Rows are points. Any point is a mix of the corners, with weights that add up to 1. It lies inside the corners' shape when no weight is negative. Is each point inside? If not, which corners have a negative weight?
In the rows, 128 means zero.

Corners:
(1): [191 165 165]
(2): [ 83  70 150]
(3): [111 156  98]
(4): [201 101 154]
Points:
[150 161 143] => outside (4)
[ 95 148 108] => outside (4)
[193 151 142] => outside (2)
[200 135 154] => outside (2)
[112  96 151] => inside

Corners:
(1): [ 43  69 149 193 137  24]
(2): [ 23 192 140 106  67 225]
(3): [149 156 120 112  95  89]
(4): [ 95 151 159  44 115 205]
(5): [168 135 133 151 163  62]
(6): [182 109  86 141 160  87]
(7): [ 95 165 139  81 141  85]
Points:
[150 134 133 145 154  72] => inside
[132 149 129 115 121  90] => inside
[ 97 157 134 101 127 117] => inside
[153 130 108 124 133  97] => inside
[127 136 123 137 133  73] => outside (4)
[ 78 161 129 116  99 161] => inside
[103 122 128 154 130  69] => outside (4)
[ 85 134 137 150 113  60] => outside (4, 6)
[105 121 146 127 136  69] => outside (2, 6)

Corners:
(1): [150 200 131 130 141  80 114 114 178 100  36]
(2): [ 93  86  74 138 132 249  60  99  76 206 137]
(3): [ 68  84  78 181 134 163 108  70  88 174 145]
(4): [129 123 145 102 143 161 148 146  96 146  75]
(5): [196 125 149 123 109 140 159  99 150  99  82]
(6): [141 147  95 104 192 111  80 126 141 151 172]
(7): [106 162 193 140  75  96 134 131 182 156 114]
(8): [107 146 137 104  94  85 141 145 136 108 163]
(9): [102 124  53 172 165 175  96  82  60 211 185]
(10): [120 164 206 126  78  91 113 165 146  92 131]
(11): [ 97 153 116 142 104  88 130 195 140  89 126]
(12): [187 121 155 119  80  95 122 118 123 105  68]
Points:
[133 135  96 131 130 122 119 114 126 125 129] => outside (4, 7, 10)
[129 132 117 123 132 132 105 122 122 143 135] => inside
[103 130 114 147 119 127 116 129 122 132 124] => inside
[139 133 130 124 116 120 114 122 126 132 111] => inside
[118 153 134 127 118 117 115 137 128 141 124] => outside (3, 5)

Corners:
(1): [178 111  80 214 164 172 182  40  84 112 108 109 101 116]
(2): [180 154 154 186 185  85 138 123 199 201 107 120 147 129]
(3): [135 158  84 182 138 201  97 139  96  73 153  59 124 116]
(4): [ 78  89 139 210 181 139  94 167 158  49 130  66 107  29]
(5): [ 66 151 126 141 105 143  79 108 112  49 208 120 207 145]
(6): [ 70 114 167 107 102 153 166 114 189  64 106 171 150 102]
(7): [150 113 227 138 100  60 169 116 195 132 103 147  98  96]
(8): [146 132  86 154 112  98 188 135 122 160 133 167 126 159]
(9): [124 188 115  54 122  34  87  92 165 165 191 146 222 111]
(10): [137 144 215 126 137  41 127 121 147 136  89 196  99  80]
(11): [171 117  59 212 193 223 186 130  82 130 152 122  95 147]
(12): [120 125 145  90  91 100 101  61 162 151 110 179 145 136]
(13): [ 55 210  72  78 143 158  83  60 125 121 173 160 139  84]
(14): [ 33 154  94  51 130  42  74 151 140 145 221  79 216 176]
(15): [162 106 195 189 139 117 197 136 105 201  84 159  85 126]
Points:
[134 130 131 151 146 117 149 108 138 144 130 144 131 121] => outside (3)
[123 148 124 137 134 116 116 113 138 126 151 126 156 121] => inside
[132 145 113 162 138 154 119 123 124 107 141 102 129 118] => inside
[119 138 141 143 134 121 121 106 133 117 135 132 137 112] => outside (8)
[111 132 136 154 138 137 132 116 137 102 131 131 127 107] => outside (9)
[127 139 126 146 144  97 133 117 139 144 142 138 137 116] => outside (3, 6)
[135 135 139 144 141 108 139 107 141 137 121 138 121 108] => outside (5)

Corners:
(1): [168 104 149 133 112 143 112 105 130 119 116 129 171  80 130  84  75 101
 136  65]
(2): [184 131 204 171 185 164 161  93 144 165  46 163  99 136 152 173 107 152
 166 121]
(3): [157  90 124 199 163 102 142 159  80 150  52 148 103 155 177 161 139 125
 109 133]
(4): [183  92  68 165 217  82 158 136 151 143 124  90 141 121 186 123 143 161
  86 123]
(5): [ 82 171  81  68 131 117 184 187 144 111  96  29  26 171  97 152 105 127
 166 162]
(6): [168  82 182  70 184 145 183  63  51 196 111 150 182  91 174  87  99 135
  89 125]
(7): [187 143 184 144 129  80 130 130 143  86 168 117 144  67 182  95 132  96
 176 155]
(8): [ 98  80 142  43 183 102  56  76 169 143 119  79 174  90 141  98 145 201
  69  69]
(9): [173 188 115 122  70 151 122 172 135 128 161 139 167  93 146 177 132 121
 136 189]
(10): [142 249  99 103  57 137 164  36  76 191 144  68 127 113 201  94  99  99
 185 162]
(11): [108 176 209 108  63 172  85 114 130 151 181 132 164  79  39 136  42 119
 153 151]
(12): [139 142 115 146 149  86 123 130  94  62 155 145 177 116 106  91 107 151
 157 142]
(13): [178 117  72 130 185 133 103  82  68  70 198 176 156 128 149 173 108  99
 149 126]
(14): [ 91 133  96  63 178  93 136 142 200 156 114 137 106 124 128 138  97 156
 109 113]
(15): [109 121 166 119 131 164 163 160 187 190  57 174  88 142  57 143 130  66
 177 139]
(16): [ 60  86 164  91  38 132 197  88 126 168 127  90 206 162 212 111 144  94
  84  81]
(17): [ 85 134 108 125  71 137 177 111 200  89 111 175  99 209  94 153 131  87
  68 134]
(18): [ 55  65  45  60  60  64 148  97 167 168 140  97  96 213 117 137 128 134
 117  43]
(19): [171 199 139  43 225  40  78 175 190 127 180  46 106 134 101 142  72 159
 139 153]
(20): [ 96 200 105 116 130 177  69 181 219 136 154 100  98 183  70 104 112 212
  93 144]
(21): [102 205 155 155 126 155 145 206 190 113  61 155  45  69  65 151 167  89
  97 114]
Points:
[126 137 114 102 141 118 121 122 144 130 140 116 127 138 128 134 114 136
 125 120] => inside
[134 170 139 117 150 141 120 151 164 150 109 106 114 106 124 147 117 137
 124 131] => outside (6, 7, 12, 17, 18)
[122 150 122 117 121 111 135 121 144 146 123 134 133 133 130 158 124 119
 128 128] => outside (1, 5, 6, 7, 20)
[115 134 121 108 116 125 129 124 153 143 135 118 125 143 115 128 110 136
 120 118] => inside
[130 153 136 112 118 124 128 123 135 128 134 120 134 119 132 125 111 130
 132 128] => outside (4, 15)
[110 126 113  92 132 115 130 133 158 130 134 117 128 144 108 134 114 140
 116 112] => outside (3, 7, 10)
[126 125 133 116 126 134 147 120 137 142 113 133 131 127 132 129 123 122
 124 123] => outside (19)

Corners:
(1): [139 139 124  46 149  73 152 131 162 190 130  96  78  84 167 109 147 134
 176 104]
(2): [124 214 123 149 200 190 157  62  86 141 142 120 177 168  80 123 156 134
 107 133]
(3): [137 142  94  53 120 136 117 128 133 131 128  93  75 134 137 162 110 169
 127 249]
(4): [172 114 158 143 111 153 115 116 118 149 123 157 135 112 113 152 182 106
 149 107]
(5): [168 137  45  92 136 110  99 117 114 131 139 114  85 124 119 172  68 162
 119 208]
(6): [104 181 109  95 162 191  86  96 133 151  77  52 171 194  89 120 100 141
  99 161]
(7): [162 132 154 153 117 186 124 134 153 144  87 199 146 117  94 159 124 151
 144 123]
(8): [105 132 112 131 154 164 129  62  69 159  98 146 196 180 105 120 151 167
 101 139]
(9): [102 182 100 125 125 179 149  74 122  75 185 102 238  80 137  90 197 108
 154  52]
(10): [152 145 107 185  98 181 172  79  77 110 166 108 154 141 107  78 175 133
 176  44]
(11): [155  83  91  64 141 112 129 121 182 105 121 140  71  85 169 138 136 144
 178 134]
(12): [163 125 202 158 102 147 103 167 159 124 119 155 119 133 114 189  83 100
  57 113]
(13): [183  97 126 182  68 132 169 127 167 108  85 138 181 142  92 162 116  97
 102 129]
(14): [154 127 151  94 156 102 110  98 131 125 134 135 115  65 125 101 142 129
 157 144]
(15): [110 122  94  99 168 106 107 154 106 159 118 106  59  88 144 116  94 116
 145 166]
(16): [180 134 152 152  92 200 146 142 157 134 115 136 184 127 107 112 169 116
  81  84]
(17): [132  99 110 115 130 146 110  62 159 150 122 144  47 134 101 132  96 148
 140 189]
(18): [160 120 140  40 130 131 155 183 126 139 146 121  85  65 115 123 162  94
 170  94]
(19): [153 118 143 121 122 165 132 195 169 122 167 142 135 114  99 118 202 137
 142  78]
(20): [178 162 112 128 118 116 102 113 125 104 145 174 130 157 101  76 161  90
 116 109]
(21): [153 160 121 120 117 150 158 127 178  98  96 130  95  83 100 149 157 111
 131  69]
Points:
[140 143 118 111 138 148 118 106 132 124 120 120 133 129 114 137 125 122
 113 143] => outside (1, 7, 10, 19)
[149 138 130 123 124 149 135 122 145 123 122 136 132 116 112 129 146 121
 130 111] => outside (5)
[147 137 133 131 134 137 131 116 127 135 155 141 127 105 114 121 149 115
 151 108] => outside (3, 6, 8, 11, 16, 21)
[145 140 123 114 132 152 129 116 128 133 131 126 125 120 116 123 146 129
 137 119] => outside (13)
[148 137 114 107 133 155 131 118 137 126 129 116 122 106 111 127 139 130
 143 136] => outside (1, 8, 12, 20)

Corners:
(1): [117 112 133 116 135 123 143 120 114 132 136 127 140 147 126 105 125 132
 174 121]
(2): [122  96 122 120 113 123 138 123 125 124 125 139 149 119 137 109 140 148
 147 157]
(3): [145 105 110 127 137 118 120 131 162 121 126 120 125 129 130 130 143  86
 124 146]
(4): [ 91 157 125 109  84 130 133 122 112 143 132 111 108 126 117 138 138 130
 104 118]
(5): [149 125 118 110 126 123 129 118 119 126 132 152 109 124 118 151 142 126
 104 131]
(6): [128 147 118 107 110 127 126 138 125  83 136 131 129 132 127 129 131 127
 122 114]
(7): [108 160 136 133 137 128 130 127 120 129 148 113 130 112  92 125 131 117
 111 114]
(8): [111 135 194 136 134 149 109 128 111 131 123 115 146 122 100 151 128  88
 108 122]
(9): [135 110 123 132 130 122 116 128 143 127 113 143 134 154 132 147 113 116
 111 160]
(10): [135 142 144 151 106 128 123 131 126 133 127 118 104 111  97 129 127 130
 122 127]
(11): [137 142 136 116 135 134 136 143 130 131 116 107 140 117 129 134 116 139
 124 107]
(12): [138 135 122 119 123 128 114 126 119 122 138 124 104 118 125 108 107 128
 117 123]
(13): [123 108 148 138 137 121 114 124 190 122 133 116 113 121 136 131  94 128
 108 155]
(14): [156  50 122 121 128 112 249 138 105 128 107 127 149 164 148 139  89 141
 146 126]
(15): [129 138 156 126 120 121 144 112 139 128 121 123 124 113 132  83 129 121
 109 115]
(16): [106 133 159 140  82 156 104 134 132 135 144 118 150 119 131 127 141 115
 103 110]
(17): [138 151 132 116 132 150 150 163 130 133 135 126 117 145 123 126 137 141
 153 147]
(18): [139  91 136 125 126 124 114 119 128 132 130 119 102 148 116 140 150 133
 107 130]
(19): [105 156 129 119 124 170 133 125 117 136 122 124 115 118 111 135 115 128
 136 118]
(20): [108 118 144 160 128 128 126 153 124 133 131 141 126 124 127 140 134 138
 119 152]
(21): [133 125 127 136 141 129 134 117 118 124 127 124 119 133 137 148 124 133
 123 148]
Points:
[126 118 144 128 118 127 136 127 132 126 130 124 123 128 129 123 129 126
 122 134] => outside (7, 9, 11, 19)
[131 131 123 127 126 127 149 137 134 125 122 125 121 131 128 128 117 132
 126 141] => outside (1, 5, 8, 16, 18)
[128 127 128 125 120 127 134 129 131 126 132 122 119 124 126 123 125 131
 124 129] => outside (8, 9)
[116 133 137 126 116 135 105 126 126 122 132 118 122 119 122 128 127 123
 124 124] => outside (5, 7, 9, 14, 15, 17)
[122 144 138 126 111 138 119 127 118 123 134 130 117 117 113 130 153 125
 115 129] => outside (1, 9, 11, 12, 13, 14)
[124 138 132 125 121 136 143 130 120 137 134 118 118 127 119 124 132 130
 125 116] => outside (2, 6, 8, 9, 13)
